Each row is a point. Each copy is the shape, with its points in the same order, stretched, turned, moved and blurred by noise. Some copies are also mirrored. Which?
In the rows, zero is written as 128.

Shape:
[[114  86 220]
 [101 154 117]
 [115 155  92]
 [136 169 108]
 [150  90  97]
 [135 163 130]
 [125 146 187]
 [145 151  86]
 [ 75 137 108]]
Copy 1:
[[ 75  93 230]
 [ 82 163 124]
 [ 93 157  94]
 [117 170 112]
 [123  91  97]
 [116 164 139]
 [ 97 152 196]
 [123 153  89]
 [ 55 150 111]]
Copy 1 is: only turned
Copy 2 (9 x 3):
[[110  78 212]
 [ 97 160 139]
 [102 182 107]
 [118 185 138]
 [157 114 115]
 [119 178 154]
 [108 137 198]
 [132 179 113]
 [ 71 140 115]]
Copy 2 is: only turned

Shape, 7 rows:
[[149 167 174]
 [102 130 138]
 [128 125 108]
 [ 78  98  61]
 [100 161 173]
 [135 160  91]
 [167 108 174]]
Copy 1:
[[174 165 167]
 [107 158 141]
 [126 128 109]
 [ 63 131  71]
 [127 188 170]
 [153 153  90]
 [154 103 176]]
Copy 1 is: only turned
Copy 2:
[[178 157 187]
 [101 154 171]
 [119 127 143]
 [ 52 108 120]
 [123 172 208]
 [131  85 162]
 [174 186 143]]
Copy 2 is: mirrored

Shape:
[[149 150 144  97]
 [ 91 125 152 159]
 [127  94 168 109]
 [182 137   7 100]
 [153 184 150 165]
 [ 91 152 130  97]
 [ 88 175 128 202]
 [129 137 122 103]
 [122 120  96 139]
 [112 107 146 156]]
Copy 1, 10 rows:
[[153 145 164 106]
 [110 136 160 182]
 [124  97 176 129]
 [199 146  37  80]
 [176 175 174 169]
 [104 165 147 116]
 [128 187 140 216]
 [137 144 139 112]
 [140 131 108 148]
 [125 116 149 175]]
Copy 1 is: only turned
Copy 2:
[[119 141 176 119]
 [ 79 157 113 165]
 [121 158 113 105]
 [155  13 181 129]
 [156 165 180 180]
 [ 64 134 159 132]
 [102 138 138 226]
 [111 124 165 114]
 [117  97 126 150]
 [117 145 107 149]]
Copy 2 is: mirrored
Copy 3, 10 rows:
[[130 129 105  84]
 [ 95 119 146 146]
 [139 109 171 101]
 [229 162  34 144]
 [ 90  89  71 112]
 [115 175 120 114]
 [ 63 120  88 180]
 [142 145 112 109]
 [149 136 112 154]
 [118 106 147 148]]
Copy 3 is: mirrored

Shape:
[[124  98 123 149 148 104]
 [127  82 158 108  93 117]
 [131 214 166 124 159 161]
 [143 110 147 105 131  85]
 [117  74 136 126  98 124]
 [161 185 130 172 137 181]
 [169 120  25 101 140  76]
 [146 176 137 123 181 195]
 [ 84 116 143 117 109 119]]
Copy 1:
[[131 101 114 153 149 146]
 [137  84 177 110 115 137]
 [100 219 161 103 205 144]
 [145 101 147 117 152 102]
 [133  84 156 127 105 159]
 [132 214 163 165 170 174]
 [200 140  59 159 102  83]
 [144 210 134 105 199 189]
 [ 90 116 147 107 119 143]]
Copy 1 is: only turned
Copy 2:
[[131 132 130 166 141 107]
 [118 114 134 123  95  76]
 [ 81 196 211 113 146 167]
 [152 151 147 123 121  99]
 [120 115 125 142  97  96]
 [ 82 192 172 182 116 170]
 [156 198  36 139 146 140]
 [ 96 159 189 137 147 206]
 [ 87 136 133 123 148  97]]
Copy 2 is: only turned
Copy 3, 9 rows:
[[129 119 146 142 125 113]
 [128  99 164  97  80 155]
 [166 187 174 154 167 199]
 [152 107 175  89 119 123]
 [117  98 138 121  76 139]
 [176 155 118 184 145 194]
 [193 179 108  93 112  55]
 [181 182 166 198 128 176]
 [ 89 140 150 106 101 139]]
Copy 3 is: mirrored
Copy 4, 9 rows:
[[111 116 114 132 156 104]
 [148 106 121 123  95  89]
 [136 188 175  39 146 114]
 [147 103 119 105 147  71]
 [121 106 115 143 103 115]
 [142 230 153 104 154 143]
 [173 128  23  98 197 105]
 [143 168 173  71 181 161]
 [113 121 121  90  96  99]]
Copy 4 is: only turned

Shape, 9 rows:
[[ 99 105 164 138  84 158]
 [108  75 169 102 133  69]
 [149 157 120  78 131 119]
 [180 123 132 106 144 143]
 [132 150 164 148  92 173]
 [139 178 136 166 136  93]
 [193  99 172 118  80 140]
 [134 157 110 106 210 116]
 [ 40 111  95 160  83 136]]
Copy 1:
[[ 38 129 117 130  97 119]
 [105 183 146 130 177  70]
 [178 154 132  89  99 110]
 [179 127 124 137  80 102]
 [ 77 133 127 138  61 144]
 [138 160 157 123 126 190]
 [104 115 170 137  65  78]
 [217 183  98 151 145 147]
 [ 35 125  91 107 166 166]]
Copy 1 is: mirrored
Copy 2, 9 rows:
[[111  88 182  95 121 105]
 [ 41 131 106  75 143 118]
 [142 172 121  92 136 183]
 [109 164 143 150 149 180]
 [143 132 191 121 100 119]
 [140 180 111 139  79 133]
 [ 58 129 195 143 106 163]
 [161 201  73 144 173 150]
 [159  37 111  71 109 105]]
Copy 2 is: mirrored
Copy 3, 9 rows:
[[ 63  85 137 119 155 129]
 [113  96 149  80  61 107]
 [143 133  74 115 129 119]
 [142  95  87 121 133 167]
 [ 91 101 129 143 198 142]
 [167 139 149 171 140 109]
 [126  46 107 112 179 139]
 [157 167 108 127  70 167]
 [ 39 124 131 173 109  89]]
Copy 3 is: mirrored
